Rows are points. Each copy is the shape, with its points in the same order, turned, moved and blurred by noise. Say if it was mirrored as well.

Shape (6 x 3):
[[ 0.33  0.68 -0.28]
 [ 0.12  0.33  0.45]
 [ 0.33 -0.10 -0.08]
 [ 0.08 -0.17  0.20]
 [-0.14 -0.23 -0.36]
 [-0.33  0.35  0.16]]
Copy 1 (6 x 3):
[[-0.01  0.73 -0.68]
 [ 0.18  0.78  0.11]
 [ 0.20  0.13 -0.18]
 [ 0.13  0.22  0.20]
 [-0.32 -0.10 -0.10]
 [-0.34  0.68  0.09]]
Copy 1 is: only turned
Copy 2 (6 x 3):
[[ 0.77  0.33  0.23]
 [ 0.08  0.05  0.58]
 [ 0.29 -0.29 -0.04]
 [-0.02 -0.21  0.14]
 [ 0.01  0.07 -0.45]
 [-0.06  0.45  0.28]]
Copy 2 is: only turned
Copy 3 (6 x 3):
[[ 0.63 -0.03  0.51]
 [-0.13  0.34  0.36]
 [ 0.25  0.10 -0.19]
 [-0.16  0.15 -0.15]
 [ 0.03 -0.43 -0.28]
 [-0.26 -0.16  0.43]]
Copy 3 is: mirrored

Shape (12 x 6):
[[ 0.55  0.34 -0.20  0.55  0.53 -0.42]
 [ 0.23  0.03 -0.33 -0.46 -0.18 -0.35]
 [-0.11  0.20  0.05  0.56  0.28  0.01]
 [ 0.04 -0.24 -0.20 -0.41 -0.10  0.24]
 [ 0.12  0.17 -0.29  0.02 -0.14 -0.47]
 [-0.30 -0.35  0.47  0.34  0.33  0.24]
 [-0.37  0.13  0.08  0.15  0.34 -0.06]
 [-0.12 -0.20  0.23  0.37 -0.38  0.08]
 [-0.37 -0.41 -0.32  0.13 -0.24  0.52]
 [ 0.26  0.31  0.16 -0.38 -0.34  0.32]
 [ 0.60  0.09 -0.29  0.16 -0.18  0.29]
 [ 0.47  0.39 -0.35  0.25  0.54 -0.35]]
Copy 1 (12 x 6):
[[ 0.12  0.16 -0.27  0.13  0.51 -0.84]
 [ 0.45 -0.16 -0.11 -0.41 -0.26 -0.06]
 [-0.27  0.17 -0.14  0.41  0.45 -0.10]
 [ 0.41 -0.31  0.04  0.03  0.03  0.51]
 [ 0.07  0.06 -0.27 -0.11 -0.27 -0.17]
 [-0.32 -0.14  0.55  0.59  0.33  0.22]
 [-0.34 -0.18 -0.05  0.28  0.33  0.15]
 [-0.07  0.28  0.30  0.47 -0.21  0.21]
 [ 0.19 -0.18 -0.10  0.75 -0.11  0.67]
 [ 0.28  0.36  0.09 -0.21  0.20  0.63]
 [ 0.64  0.44 -0.06  0.23  0.16  0.13]
 [ 0.22  0.00 -0.38  0.01  0.47 -0.67]]
Copy 1 is: only turned
Copy 2 (12 x 6):
[[ 0.39  0.44 -0.38  0.84 -0.40 -0.07]
 [ 0.19  0.25 -0.41 -0.37 -0.04 -0.20]
 [-0.06  0.23  0.30  0.65 -0.14 -0.20]
 [ 0.04  0.12  0.09 -0.32  0.36  0.05]
 [-0.03  0.22 -0.32  0.05 -0.25 -0.39]
 [ 0.14 -0.18  0.68  0.54  0.26 -0.16]
 [ 0.10  0.28  0.47  0.25 -0.06 -0.40]
 [-0.39 -0.38  0.19  0.28  0.04 -0.19]
 [-0.55  0.12  0.31  0.01  0.62 -0.01]
 [ 0.02 -0.02  0.17 -0.37 -0.30  0.35]
 [-0.13  0.15 -0.29  0.21 -0.06  0.44]
 [ 0.38  0.66 -0.38  0.58 -0.32 -0.11]]
Copy 2 is: only turned
Copy 3 (12 x 6):
[[-0.16  0.17 -0.07  0.48  0.95  0.01]
 [-0.18 -0.19 -0.40 -0.28  0.25 -0.45]
 [ 0.09  0.21  0.32  0.04  0.52  0.32]
 [-0.46 -0.38  0.05 -0.41 -0.09 -0.14]
 [ 0.10  0.01 -0.24 -0.19  0.42 -0.30]
 [-0.06  0.05  0.97 -0.01  0.08  0.04]
 [ 0.01  0.23  0.40 -0.34  0.45  0.11]
 [ 0.32 -0.10  0.39  0.02 -0.14  0.05]
 [ 0.06 -0.60  0.37 -0.51 -0.09  0.31]
 [-0.34  0.14 -0.31 -0.16 -0.34  0.04]
 [-0.28 -0.30 -0.33  0.27  0.14  0.17]
 [-0.33  0.14 -0.22  0.22  0.94  0.07]]
Copy 3 is: mirrored
Copy 4 (12 x 6):
[[ 0.71  0.06  0.26 -0.33  0.45 -0.42]
 [-0.40 -0.33 -0.07 -0.26 -0.05 -0.32]
 [ 0.43  0.27  0.02  0.26  0.40  0.09]
 [-0.39 -0.43  0.10  0.32 -0.07 -0.01]
 [-0.06 -0.05 -0.26 -0.24  0.21 -0.32]
 [ 0.31 -0.08  0.08  0.45  0.28  0.72]
 [-0.01  0.28  0.13  0.15  0.37  0.28]
 [ 0.23 -0.12 -0.49  0.46  0.04  0.26]
 [-0.24 -0.30 -0.18  0.90  0.30  0.07]
 [-0.14 -0.06  0.03  0.28 -0.61 -0.14]
 [ 0.31 -0.36  0.04  0.34 -0.14 -0.52]
 [ 0.40  0.05  0.38 -0.33  0.40 -0.47]]
Copy 4 is: mirrored
